Each row is a point. The points of each table are mixes of a few directions, plus a little noise. How many directions does each table use, and how many do they share? Where both have some left over, give the other angles between the two spaces (their principal angles), to ten degrees, smallest first.
In the rows, zero is written as 128.

First, 5 rows:
[[128 157 164]
 [128  96  88]
 [128 177 189]
 [128 105  99]
 [128 105 100]]
Second, 5 rows:
[[128 177 188]
 [128 110 107]
 [128 151 157]
 [128  83  72]
 [127 119 116]]
Directions: first 1, second 1, shared 1

First:
[[122 189 113 129]
 [152 142  96  95]
 [113 109  95 109]
 [ 84  91 117 136]
 [185 150 153 120]
 [112 144 101 121]
 [149  69 171 138]
 [103 130 178 173]]
Second:
[[109 136 110 152]
 [113 160 176  81]
 [171 120  93 134]
 [ 61 166 147 133]
 [159  98 133 123]
 [158  91 110 144]]
Directions: first 3, second 3, shared 2; angles 70

First, 7 rows:
[[121 145  56  92  94 108]
 [113 125 194 183 137 160]
 [148 112 118  93  95 119]
 [104 160  52 109  95 114]
 [148 105 188 144 166 137]
 [137 122 142 129 159 124]
 [125 129 147 145 150 133]]
Second:
[[121 133 144 145 131 126]
 [104 162 116 132 102  84]
 [148  76 153 181 132 114]
 [108 158 107 122 101  87]
 [154  93 160 123 177 209]
 [141 124  84  86 113 122]
 [102 147 150 176 110  80]
 [155 112 101  68 148 184]
 [117 147 136 119 138 146]]
Directions: first 3, second 3, shared 1; angles 50, 80

First, 8 rows:
[[134 106 145  87 148 133 144 103]
 [112 152 104 185 129  93 117 165]
 [128 129 118  90 137 146 142 104]
 [133 127 138 135 110 137 120 130]
 [139 115 135  70 132 162 145  91]
 [134 101 152  95 154 120 144 110]
 [ 95 174  54 142 157 103 141 139]
 [147 122 179 218  54 128  75 180]]
Second:
[[227  91 191  61  76  96 157 138]
 [116 147 122 149 146 110 158 139]
 [104 146 119 123 119 135 128 136]
 [ 97 138  92 138 104 148  75  77]
 [174 100 138 132 139 111 124 106]
 [ 97 140 150 126 165 141 180 207]
 [138 127 114 156 148 111 126 101]
 [119 100 124 140 160 160  91 125]
 [ 82 163 105 127 100 143 117 120]]
Directions: first 3, second 4, shared 0; angles 30, 40, 90

First:
[[160 128 137 142 113  92 124 124]
 [ 99 101 109 161 157 103 116 142]
 [ 87 101 137 138 133 105 123 132]
 [196 140  68 171 129 145 138 136]
 [207 191 177  61  97 134 126 100]
 [ 93 102 110 157 151 110 120 140]
 [ 90 138 123  90 115 222 157 127]
 [ 98 119 150 111  97 152 149 124]
 [124 129 142 123 157  87 101 127]]
Second, 7 rows:
[[125 119 153 160 135 145 124  93]
 [135 127  97  90 114 111 117 169]
 [136 125 133 125 133 133 130 166]
 [ 94 163 129 151 132 110 169  10]
 [154 115 154 130 146 151 133 234]
 [136 110  92  94 104 115  86 143]
 [117 136 138 147 132 130 139  79]]
Directions: first 4, second 3, shared 0; angles 80, 80, 80

First, 7 rows:
[[133 148 130 122 129 134 150 106  97]
 [117 173 120 116  94 125 143 152 152]
 [115 102 113 139 113 110  88 179 193]
 [149 104 242 100 198 184 151  72  88]
 [123 114  62 154 109  96 105 144 133]
 [132 146 133 122 131 136 148 108 101]
 [126 111  95 144 123 111 111 135 131]]
Second (7 x 9):
[[118  96 122 107 157 149 109 116 154]
 [118 134 130 163 136 131 160 151 134]
 [148 136 183  48  78 117  63 129 167]
 [117 159  90 142 124 128 168 123 106]
 [134 115 122 130 124 117 110 126 128]
 [145 188 159 141 116 127 194 105  56]
 [117  62  92 163 163 120  95 143 154]]
Directions: first 3, second 5, shared 3

First (10 x 11):
[[ 97  89 123 112 129 127 102 117 103 130  96]
 [126 135  56 166 130 151 117 142 212 155 125]
 [147 130 181  91 143 126 135  97 107 111 124]
 [ 93 113 151 130 108 122 140 120  79 114 132]
 [101 125 168 127 118 136 159  98  96 101 144]
 [124 129  42 148 129 125  83 152 189 180  94]
 [148 132 172 110 140 139 152 114 124 100 144]
 [154 142 194 109 137 132 164 112 105  90 155]
 [166 119 153 128 138 125 140 178 106  96 159]
 [123 166  47 161 109  94  92 151 161 208 103]]
Second:
[[128 139 114 106 140 119  98  96 150 161  88]
 [101 149 132 159 105 137 168 114 126 119 160]
 [189  75 159  88 176 158 116 166 145  73 133]
 [140 122 114  93 149 115  79 111 140 159  76]
 [170  83 146  88 167 144 102 150 137  98 113]
 [ 96 150 118 167  91 111 151 139  97 139 152]
 [121 172 117 178  96 117 169 149 122 136 174]
 [157 121 155 145 135 159 175 160 141  74 186]
 [ 98 184 117 177  93 126 177 105 139 144 166]
 [131 111 120 109 135 112  92 137 111 143  97]
 [ 76 105 117  98 123 111  81  80  99 162  62]]
Directions: first 5, second 4, shared 4

First (11 x 12):
[[140 118 128 119 141  94 153 122  97 120 142 110]
 [124 162 116 141 113 125 137 137  94 111 119  90]
 [159 138 141 132 129  99 157 148  63  78 131  94]
 [ 91 117 122 128 122 187  75 114 226 186 115 191]
 [138 142 127 151 119 133 124 158 145 109 125 112]
 [ 59 105 110  89 133 173  89  56 184 228 119 200]
 [134 156 133 141 108 147 121 151 102  98 111 115]
 [160 113 147 132 135 115 136 151 120  95 134 131]
 [158 123 153 123 129 120 140 144  80  87 126 130]
 [ 92  98 110 103 146 126 121  79 176 199 142 159]
 [151 136 119 148 134  88 157 151 116 102 144  76]]
Second (9 x 12):
[[135  96 103 143 148  75 152  68 146 203 180 135]
 [112 148 103 117 113 151  99 177 126 135 120 123]
 [130 113 204  85 121 194 102 109  79  70  73 206]
 [146 131 136 133 126 120 137 136  98 107 129 122]
 [105 143  98 113 128 108 140 126 100 147 135  93]
 [141 111 111 118 141 103 129 175 142 122 151 112]
 [132 151  95 153 113 126 115 171 136 138 141 105]
 [115  94 198 121 156 141 150  50 206  87  85 157]
 [135 163 101 170 105 130 122 139 117 145 136 103]]
Directions: first 4, second 6, shared 4

First:
[[145 107 151 106  78 169 142 118 116 120 118 158 168 152]
 [104 198  94 166 177  75 131 114 111  87 125 186 100 139]
 [134  90 127 103  92 118 118 134 157 151 139  59 136 115]
 [144 101  90 113  67  97 111 107 153 124 115  43 120 118]
 [122 104 163  96 119 126 140 141 143 158 151 124 161 138]
 [137 116  97 127 114  95 109 112 142 140 116  57 108 112]
 [125 106 136 127  93 171 125 166 134 104 163 156 180 115]
 [123 185 110 188 218 138 118 116  78 118  99 183  80 119]
 [122 116 166 103 122 167 160 160 159 119 136 144 101 138]
 [115 184 118 156 207  84 132  99 100 139 103 158  81 141]
 [134 100 153 122 121 168 123 143 115 150 142 140 174 121]]
Second:
[[ 91 183 148  92 117 114 142 156 100  91 156 151 117 118]
 [101 101 144 134 143  93 150 110 162  91 126 187 131  91]
 [166 115 110 145 113 171  98 120 129 179  99  77 126 150]
 [137  86 112 147 170  89 150 114 141 114 147 140 153 138]
 [ 77 130 174 118 102 119 136 113 171  88 101 206 102  54]
 [ 94 175 147  97 119 113 141 152 105  93 152 151 119 117]
 [141 128 105 127 165  98 147 142  97 120 172 108 154 170]
 [181 115  98 149 116 178  93 123 119 193 103  52 130 169]
 [134 130 146 134  73 190  89 113 157 168  64 118  95  95]
 [121 162 120 107 144 103 145 157  85 107 173 118 139 155]
 [165  81 103 159 146 136 119 108 143 160 114  98 144 150]]
Directions: first 6, second 3, shared 0; angles 30, 60, 90

First (10 x 14):
[[ 50 168 102 181 143 114 170  92 162  82 125 108 124 112]
 [172 108 138 116  92 159  76 125 137 160 119 117 121 130]
 [ 75 157  98 119 150 130 137  93 125  92 122 106 124 132]
 [101 163  85 100 172 113 130 126 105 112 126 133 122 140]
 [ 53 121 134 134 137 124 187 101 112  78 136 109 141 132]
 [204 111 160 124 123 121 108 169 142 161 135 156 140 122]
 [171  82 127 140  97 156 107 187 149 190 140 146 146 144]
 [184 118 166  93 147 126 118 146 139 121 136 139 158 127]
 [ 93 123  98 187  53 133 110  97  86 179 105 118  48 119]
 [177 128 172  86 165 104 138 145 122 105 138 148 156 123]]
Second, 11 rows:
[[192  85 141 106  90 142 181  84 173  98 109 127 119 131]
 [125 114 158 130 150 121 100 122 128 113 126 139 121 115]
 [106 150  90 133 125 129 136 149 112 151 135 123 132 141]
 [ 69 207  68 149 120 127 124 183  80 186 157  98 160 144]
 [185  68 158 108 116 136 155  81 171  87 104 144 107 123]
 [170  83 203 118 136 124 112  87 160  82 113 139 118 102]
 [ 89 196  84 144 110 129 133 168  94 174 152  96 160 141]
 [ 91 210 106 147 106 128 123 167  94 172 158  84 173 131]
 [149  55 166 117 167 121 104  96 151  84 103 173  86 116]
 [ 98 128  93 132 150 124 117 148 109 143 129 144 114 139]
 [136 110 141 125 137 126 122 119 135 115 121 138 118 123]]
Directions: first 6, second 3, shared 1; angles 70, 80

First:
[[121 138 129 136 125 136 130 130 134 117 129 116 129 124 130 127 129 125]
 [130 124 128 125 129 125 127 127 126 132 128 132 128 129 127 128 128 129]
 [114 149 129 144 121 144 132 132 141 105 129 105 130 120 132 127 130 122]
 [140 110 127 114 134 114 125 125 116 148 127 148 126 135 124 129 126 133]
 [177  56 123  72 151  74 115 116  82 209 123 208 122 156 113 132 122 150]
 [180  51 123  68 152  70 114 115  78 214 123 214 121 158 113 133 121 151]
 [145 102 126 108 136 109 123 123 111 157 126 157 126 138 123 130 126 136]
 [126 130 128 130 127 130 128 128 130 125 128 126 128 127 128 128 128 127]
 [ 88 186 132 173 109 172 139 138 166  62 132  63 133 105 140 124 133 110]
 [ 57 232 135 209  95 207 147 146 195  11 135  12 137  87 149 122 137  96]]
Second (11 x 18):
[[123  95  87 151 137 125 108 154  86 133  99 119 142  61  95 130 118 151]
 [ 86 176 122 160 116 169 152 140 160  81 124  91 123 111 153 112 130 109]
 [126 131 131  87 129 123 165 107 150 155 135 183  86 177 180 106 123 101]
 [162  91 110  79 120  86 113  79 128 161 146 164  58 139 139 146  99  94]
 [123 138 135 162 127 140 109 148 120 102 124  84 167 102  96 139 138 149]
 [131 154 162 164 123 141 103 143 131  91 137  69 183 124  90 149 148 152]
 [117 124  84 148 111 131 106 117 127  98 124  87  87  60 118 144 101 103]
 [192 110 156  76 105  74  81  51 149 140 182 124  69 174 116 182 107  88]
 [135 101 128 110 149 117 142 146 102 170 111 178 149 146 129 110 137 154]
 [112 136 150 156 151 150 143 181 106 132 104 131 210 135 110 106 161 181]
 [102 152 142 113 140 150 185 143 149 144 120 177 133 179 181  85 145 126]]
Directions: first 1, second 4, shared 1

First, 9 rows:
[[112  86 162 169 146 171 102 106 152 156 161 124 177 146 138  70 177  85
  131 136]
 [102 170 101  93  40  54 135 174  78  90  89 156  53 127  92 166  43 186
   88 172]
 [132 113 145 135 166 163 131 119 140 138 134 144 160 127 130 121 159  95
  124 114]
 [121 123 134 141 119 127 117 120 130 135 141 115 131 139 134 112 138 133
  136 136]
 [128 176 123 122 108  93 131 114  96 119 142  98  94 156 149 161 143 202
  160 126]
 [118 121 138 142 120 131 116 121 129 135 141 122 134 140 132 109 140 128
  131 138]
 [171 104  72  73 155 129 169 180 162 103  53 168 119  37  87 164  26  57
   83 101]
 [126 140 150 132 157 148 134 113 117 132 140 140 144 146 138 141 173 134
  134 115]
 [141 119 126 145 142 135 118 104 147 143 151  85 141 134 154 109 153 131
  164 115]]
Second:
[[108 141 130  96 123 176 131 109 100 103  82 144 138 133 122 166 106  96
  118 136]
 [110 149 153 117 102 180 130 125 102 108 107 142 116 153 130 176  95 110
  133 140]
 [166 179  78  96 183  24 112 209 105 158  90 157 150 159  54  22 213 192
   88 126]
 [130 127 148 156 106 127 123 140 138 135 163 115 106 141 143 137 118 145
  143 129]
 [163 114 148 172 112  73 129 171 154 169 208 121  89 143 131  90 145 167
  161 113]
 [100 127 102 162 147 119 101  95 156 116 118  72 155 100 163 127 137 151
   95 148]
 [105 112 115 176 135 125 108  95 168 119 144  70 139  98 176 133 128 147
  114 139]
 [154  75 115  90 145 125 166  96 134 140 134 161 141  78 109 112 129  74
  151  92]
 [137  77 128 157 127 114 139  97 170 143 179 106 123  87 157 121 124 118
  150 109]
 [112 154 133  96 121 173 131 125  94 106  82 153 135 146 112 164 111 105
  120 140]
 [122 154 151  94 107 173 137 143  85 114  99 165 114 164 108 165 104 107
  136 133]]
Directions: first 4, second 4, shared 0; angles 40, 40, 90, 90

First:
[[145  94 155 116  83 155 144 140 100 147 149 111 108 125 136 153 134 108
  103 106 118 156  93 102]
 [116 164  96 141 164  63  83 118 161 103  88 126 134 145 109 112 128 114
  168 142  98 141 163 142]
 [132 147 105 137 136  45  69 129 140 116  86  99 103 151 110 137 139  68
  169 118  44 195 144 120]
 [116 160 123 116 125 146 135 114 181  77 111 142 180 142 100  81 110 178
  111 166 216  86 124 137]
 [131 157 127 108  86 104  99 121 186  63  88 104 157 165  81  93 121 122
  117 151 163 155 101 108]
 [129 100 144 131 137 182 170 133  91 166 169 149 123 100 159 144 127 155
  110 118 150  88 126 137]
 [126 102 126 150 172 139 149 135  72 190 162 147  94  94 174 164 138 124
  147 102  78 111 158 147]
 [132  97 151 125 122 191 174 135  93 162 171 145 123 102 156 142 127 156
  101 118 157  92 115 130]]
Second:
[[114 134 126 126 156 134 133 115 117 146 135 165 139 123 142 108 138 153
  143 129 143  89 152 155]
 [119 172 119 104 104  85  84 107 191  64  75 126 167 175  79  69 131 129
  137 155 164 142 121 127]
 [136  84 157 125 116 202 185 140  79 174 182 142 115  95 164 155 128 151
   93 110 153  96 108 125]
 [132  90 163 113 106 211 186 132  88 165 179 154 131 103 159 134 132 166
   89 117 181  82 103 129]
 [110 141 101 153 203  96 116 119 106 164 129 162 116 112 155 131 137 132
  177 122  82 100 188 168]
 [122 162 107 127 133  74  85 118 167  90  87 118 140 155  99 104 128 112
  152 142 115 151 140 130]
 [155 101 127 150 102 123 132 160 117 129 137  63  86 114 126 194 109  78
  109 113  70 193 101  86]
 [137 140 122 127 102  99 104 133 158  92 102  93 129 148  99 129 120 103
  125 136 117 170 111 106]]
Directions: first 3, second 3, shared 2; angles 30

First (9 x 24):
[[111  85 139  92 249 100 148 144 134  92 127 166 131  84  83  68 153 172
  115 175 228  59  97 147]
 [123 114 132 117 166 119 134 133 130 116 128 140 129 114 114 109 136 142
  124 143 160 106 118 134]
 [138 152 122 148  60 144 117 119 125 149 129 107 126 153 153 162 114 103
  136 102  72 167 145 117]
 [123 116 131 118 163 120 134 133 130 118 128 139 129 116 115 111 135 141
  124 141 157 109 119 133]
 [135 146 124 143  78 140 120 121 126 143 129 112 127 146 146 153 118 110
  134 109  87 156 141 120]
 [128 127 128 127 130 127 129 128 128 127 128 129 128 127 127 127 128 129
  128 129 130 127 127 128]
 [138 153 121 149  58 145 116 119 125 149 129 106 126 154 154 163 114 103
  136 101  70 168 146 117]
 [139 156 120 152  48 147 115 118 124 152 129 103 126 157 158 168 111  99
  137  97  61 174 149 115]
 [118 102 135 106 201 111 140 138 131 106 127 151 130 101 101  91 143 154
  120 156 188  86 110 139]]
Second (8 x 24):
[[166 115  92 123 124 145 150 109 119 132 104 101 115 151 106 111 124 102
  170 122 123  83 114 151]
 [ 78 139 177 128 134 111 106 156 136 113 171 168 149 105 164 169 126 162
   82 137 139 188 131  97]
 [132 116 130 111 130 145 151 134 118 105 146 131 134 154 135 164 111 125
  151 128 137 124  99 131]
 [166 118  95 150 108 115  91  99 132 167 110 129  97  98 131  91 158 107
  150 147 122  91 120 125]
 [109 154 135 160 125  92  80 124 149 168 103 131 121  76 123  71 160 142
   75 131 114 150 183 115]
 [ 99 156 136 111 159 147 195 149 125  99  87  74 158 176  70 100  94 138
   98  78 112 144 189 165]
 [145 110 119 109 128 150 156 127 115 107 142 126 129 160 131 162 110 117
  165 128 137 109  91 137]
 [128 117 138 133 116 118  96 127 130 133 161 164 120 105 165 157 140 132
  133 153 140 136  97 104]]
Directions: first 1, second 3, shared 0; angles 90
